Each row of a before or after table is a point. One or more steps were done to the points. Then noise was added and the rows were shuffled. The steps act on how far a point lies along the listed directions, d1 being the first. Name the steps. A step turns or swaps two directions, mirrors them in a line or flattens them onto one, adds a multiple of one to another, or multiplies one. Angles are multiples of 10 degrees, from the lower direction toward the higher: turns from -170 to 170, lines from 10 to 170 but not 90. Use the fewest steps. Two steps may share a direction if one is a turn and the other turns, adds or multiplies; they go together, in the order done. Otherwise the lowest direction goes first.

Directions:
(1): [-38  15]
(2): [15 38]
Before (9 x 2):
[[ 38  22]
 [ 68  -7]
 [-17  28]
 [  8 -26]
 [ 43  -1]
 [  7 -44]
 [ -5  39]
 [-13  23]
 [ 25  13]]
After:
[[-53  41]
 [-45  -1]
 [ 17  39]
 [-15 -37]
 [ -1 -33]
 [-37  23]
 [-29  -2]
 [  1 -28]
 [  5  27]]
Steps: turn d1 and d2 by -150 degrees

Directions:
(1): [41 -1 29]
(2): [ 20 -36 -30]
(3): [ 21  36 -28]
Before:
[[ 14 -21 -37]
 [ 50 -20 -27]
 [ -4 -16   2]
 [ 42  14  -8]
 [ -2 -43   1]
 [-16  -1  20]
 [  8  -1  58]
 [ 45  68 -10]
 [  9 -33  -6]]
After (9 x 3):
[[ -1 -41   2]
 [ 21 -17  15]
 [ -3 -13   2]
 [  7 -38  -4]
 [ 34 -45  -4]
 [-18 -44  91]
 [ 21 -12 -45]
 [-16   0  19]
 [ 29  38  14]]
Steps: add -1.5 times d1 to d3

Directions:
(1): [ 20  53  -7 -11]
(2): [ 50 -14  25   7]
(3): [-17  19  34  39]
(4): [-14   2  39 -41]
Before:
[[ 21 -23   1 -18]
 [-30   9  -9   6]
 [-13   4 -35   1]
 [  2  -2  -7  12]
 [ 10   2  25  23]
 [ -9 -31  -4 -24]
 [-20  41  21  12]
 [  3  27  25   2]
 [ -9   2  11  -7]
 [-36  22  -7 -27]
 [  8 -19  -6  -1]]
After, 11 rows:
[[ 43  -2  54  39]
 [-98  53 -63 -25]
 [ -5 -11   3  10]
 [-66  -3 -57 -14]
 [-87  25 -29   1]
 [ 67 -28  14 -27]
 [ 24 -23   7 -18]
 [-51  52   1  45]
 [ -9  15   4  -3]
 [ 20  30  23  33]
 [ -9  -9 -12 -52]]
Steps: turn d1 and d4 by -60 degrees; multiply d2 by 3; multiply d3 by 1.6

Directions:
(1): [-10  25 -58  16  -2  27]
(2): [-37  19  13  23 -47 -20]
(3): [ 40  34 -14 -27 -20 -32]
Before:
[[ 28 -47  35 -28  51  -3]
 [ -1  60  -5  -3 -67 -50]
 [ -3 -24  38 -14 -17  -3]
 [-45   4  34  26 -17   1]
 [-47  -9  -5  17 -14  12]
 [-30 -11  47  15 -16 -18]
 [ -6   0 -47   0 -11  12]
 [ -3  26 -11  -1 -25 -21]
 [ 28  30  18 -28 -45 -69]]
After:
[[ 15  -9 -17 -13  31  12]
 [ 16 -17  32 -24 -12 -10]
 [ 49 -25 -15 -27  72  33]
 [ 20  23 -28 -24 -16 -15]
 [ 36   8  23 -25   4 -32]
 [-41 -20  57  19 -27 -33]
 [ 25 -57  20 -21  66  15]
 [-13  -3 -45   5  -5  16]
 [ 38  33   5 -29   3 -22]]
Steps: turn d2 and d3 by 140 degrees
